Each row of a before or after table is a point. One or more steps were done to the points. Then noise was added and the rows were shuffled. The steps act on columns, c1 being the first. What was done? A step turns or swaps two columns, mirrors them in a line or flattens them onto one, adds a multiple of one to another, or multiplies or shifts one. Angles are multiples of 10 degrees, from the lower column toward the higher: turns from -170 to 170, lines from 10 to 170 but not 90. Use the fewest steps. Two steps may share a column if one is a turn and the other turns, adds or multiplies; they go together, in the order done. Otherwise the lowest column goes first.

Before (10 x 3):
array([[  67,    6,   17],
       [   9,   23,   11],
       [ -18,    1,    5],
       [ -19,   30,   16],
       [  13,   10,   20],
       [  53,   21,   -5],
       [  19,   -2,   18],
       [ -31,  -12, -103],
       [ -14,   -6,  -26],
       [ -32,    0,   -1]])
After (10 x 3):
array([[-55,  22,  -5],
       [ -7,  23, -12],
       [-10,  11, -21],
       [-13,   0, -23],
       [ 12, -11, 103],
       [-63,   4, -30],
       [  8,  -6,  25],
       [ 22,  28, -15],
       [ 16,  -2,   1],
       [ 31,  -1,   9]])
Steps: turn c1 and c3 by -170 degrees

Before (12 x 6):
array([[-53, -44, -15, -11, -34,  -8],
       [-14,  -7, -49,  25, -34, -12],
       [ 22,  11,  53, -31,  24, -21],
       [-22,  37,  -9, -53,  21,  19],
       [ 34, -23,  16, -13, -50, -23],
       [-34, -35, -33,  14,   8,   1],
       [-45, -42, -23,  15, -35, -23],
       [ 17,  26,  38, -30,  33,  -7],
       [-48, -13, -23,   3, -12,  39],
       [  3, -56, -22, -11,   4,  17],
       [ 25,   8,  10, -48,   8, -40],
       [ 39,  27,  51, -31,  17, -17]])
After (12 x 6):
array([[ 37,  12,  -3,  39,   8, -41],
       [  3,  -7, -29,  39, -48, -22],
       [ 21,  43, -33,  35,  25, -22],
       [  1, -47,  -9, -49, -34, -22],
       [ 55,  23,  32,  -4,  22,  20],
       [ 16,  54, -22,  47,  16, -17],
       [ 29, -43, -16, -47, -34,  -7],
       [ 25,  46, -13,  26,  32,  -7],
       [  8, -58, -19,   6,   3,  17],
       [ 11, -25,   8, -46, -12,  37],
       [ -1, -47,   4, -36,   7,   1],
       [-17, -37,  35, -22, -33, -10]])
Steps: turn c1 and c4 by 110 degrees; mirror c2 and c3 in the line at 20 degrees

Before (13 x 9):
array([[ 32, -38,  -9, -20,  -4,  -6,  27,  -7,  -5],
       [ -9,   9,  22,  32,  -1,  27,   3,  25,  23],
       [ -4,  -7,  21, -12,  58,   6, -13,  -8, -22],
       [ -2,   2,  -8, -16,  -5,   4,  45,  -9, -19],
       [ -6, -23,  -3, -18,  57, -83, -15,  32,  37],
       [ -9,   3, -16,  -5,  -2,  27, -21,   1,   4],
       [ 20,   3, -19, -17,  -8,  17,  10, 121, -23],
       [ 49,  -8,  -8, -14,  -9,  10,   5,  -8, -14],
       [ 16,   9,  15, -15,  30,  23, -13,   6, -17],
       [ -2,  -8, -11,  14,  96,  10,  -4, -10,  11],
       [  7,  11, -18,  18, -15,  16, -21,   3,  22],
       [  1, -22,  -5, -12, -13,  15,  -7,  10,  28],
       [ 16,   9, -13, -16,  10,   4, -18,  -7,  69]])
After (13 x 9):
array([[  17,   11,    2,  -14,   29,   25,  -14,  -13,   13],
       [  32,  -34,   20,  -23,   -5,   -5,   26,    0,    6],
       [  49,   -6,   -6,  -15,   -9,    8,    5,   -3,   14],
       [  -3,   -8,    9,  -13,   58,    6,  -13,   -6,   26],
       [  -6,  -21,  -18,  -17,   56,  -83,  -13,  -10,  -47],
       [   7,   10,  -42,   19,  -17,   18,  -19,    6,  -19],
       [  20,    2,  -10,  -17,  -10,   18,    9, -117,  -38],
       [  -9,   -1,  -37,   -7,   -2,   25,  -21,    2,   -4],
       [  16,    8,  -33,  -18,    9,    2,  -21,   40,  -57],
       [  -2,    2,   36,  -16,   -5,    4,   47,   -2,   21],
       [   0,   -6,  -13,   18,   94,   11,   -3,   16,   -6],
       [   1,  -23,  -11,  -10,  -18,   16,   -6,    4,  -31],
       [ -10,   11,   25,   33,    1,   26,    3,   -9,  -33]])
Steps: add 1 times c7 to c3; turn c8 and c9 by -150 degrees

Before (9 x 12):
array([[ 12, -23,  -3, -26,  51,  15,  31, -32,  67, -13,  12,  37],
       [-32,  48,  34, -11,  -5,  16,  -8,  35, -17, -28,  -6,  10],
       [ 22,   2, -18, -64,  36,  26,  20, -21,  18, -17,  31,  43],
       [ 12,  19,  40,  48,  41, -20, -16,  11, -53, -82, -35,  35],
       [  5,  31,  20, -20, -58,  23, -37,   0,  26, -19,  12, -29],
       [  7,  11, -16, -38,  23, -33,  27, -11,  30, -37,  -6,  28],
       [ 17,   2,  23, -59, -19,   9,   9,  24,  -3, -20, -30, -21],
       [ 13,  -3,   0, -57,  41,  -8,  30, -56,  16,  -6, -10, -19],
       [ 28,  29,  38,  10,  24, -26,  -9,  18, -27, -12, -13,  13]])
After (9 x 12):
array([[  0, -34,  39,  48, -21, -52,  -6,  41, -65, -43,  19,  35],
       [ 32,  12,  -3, -26, -71,   3,  12, -27,  46,   2, -23,  37],
       [  3,  12,  20, -21,  46,   4, -15,   9,  43,   4,  30, -29],
       [  3, -13,  38,  10, -14, -21,  -4,  82, -34, -17,  29,  13],
       [ 12,  -6, -16, -37, -32, -38,  11,  -4,  20, -31,  11,  27],
       [ -8, -30,  23, -58,  19,  -4,   3,  71,   4,  -4,   2, -22],
       [ 30,  31, -18, -64, -41,   7,   8,   8,   4,   5,   2,  43],
       [ 51,  -9,   1, -57, -43,  -7,  12, -66,   1,  -7,  -3, -18],
       [-47,  -6,  34, -12,  11,  -5,  -3,  -5, -14,  -5,  47,   9]])
Steps: turn c1 and c8 by 50 degrees; multiply c8 by 2.5; swap c2 and c11; mirror c5 and c9 in the line at 100 degrees; flatten c6 and c10 onto the line at 40 degrees; multiply c7 by 0.4

Before (8 x 20):
array([[ 11,  17,  24,   1,  26,  18, -26, -15, -44,   1, -11, -28,  56,
          0,  -4, -29,  11,  38,  16,  18],
       [ -7, -45,  40,  43,  42,  52, -10, -28,  21,  11, -14,  28,  39,
        -24,  15,   6, -28, -42,  36,   3],
       [-12,   4, -34,  24, -38, -22,  -5,  -6, -17, -52, -67, -38, -23,
         -1,  47, -31,   3,  -8,  25, -27],
       [ 40,  34,  22,  46, -25,   1, -16,   1, -34,  -8,  -7,  18, -23,
         -8,  26,  54,  -6,   8,   9, -41],
       [ -5,  41,  -7, -11, -39,   3, -19, -37, -12,  34, -17, -38,  34,
         -2,  49,  26,  29, -15,   3, -45],
       [ 71, -25, -11,  44,  41,  10,   2,  47,  30,  17, -25,  52, -22,
         -4, -18, -18,   0,  27, -36,  18],
       [-10,  -5, -37, -20,  40,   5, -34,  32,  11,  26, -53,  15, -26,
         12,  -1, -33,  35, -32, -33, -41],
       [ 31, -11, -32, -26,  32,  -4, -26,  -1, -48, -44, -13,  40, -23,
         19,  -1,  21, -12,  13,  -9,  15]])
After (8 x 20):
array([[ 10, -10,  27,   2,  51,  16,  22, -16, -17,   2,  16, -28,  58,
         14,  -4, -54,  12,  38,   0,  17],
       [ -9, -48,   0,  40,  22,  54,   6, -24,  43,  10,  14,  30,  41,
         36,  16,  18, -26, -43, -23,   5],
       [-11,  27, -23, -20,  22,   6,  24,  34,  32,  25,  61,  18, -25,
        -32,  -2, -64,  34, -36,  10, -39],
       [ 68,  -5, -21,  42,  13,   7,  -6,  51,  46,  24,  21,  51, -24,
        -36, -18, -36,   0,  29,  -6,  19],
       [ -4,  23,  21, -11, -17,  -1,  16, -38, -35,  32,  21, -37,  36,
          4,  49,  55,  28, -12,   2, -46],
       [ 42,  -4,  33,  45,   4,   1,  10,   1, -46,  -7,  14,  22, -25,
         10,  26, 105,  -8,   5,  -9, -42],
       [ 32,  19, -26, -28,  57,  -4,  23,  -2, -16, -47,  18,  38, -26,
        -11,   2,  46, -12,  12,  21,  15],
       [ -9,  30, -16,  23, -15, -25, -10,  -6, -35, -52,  64, -37, -22,
         24,  44, -69,   2,  -7,  -3, -27]])
Steps: multiply c2 by 0.7; turn c2 and c3 by 50 degrees; turn c5 and c9 by 40 degrees; turn c7 and c11 by -170 degrees; swap c14 and c19; multiply c16 by 2
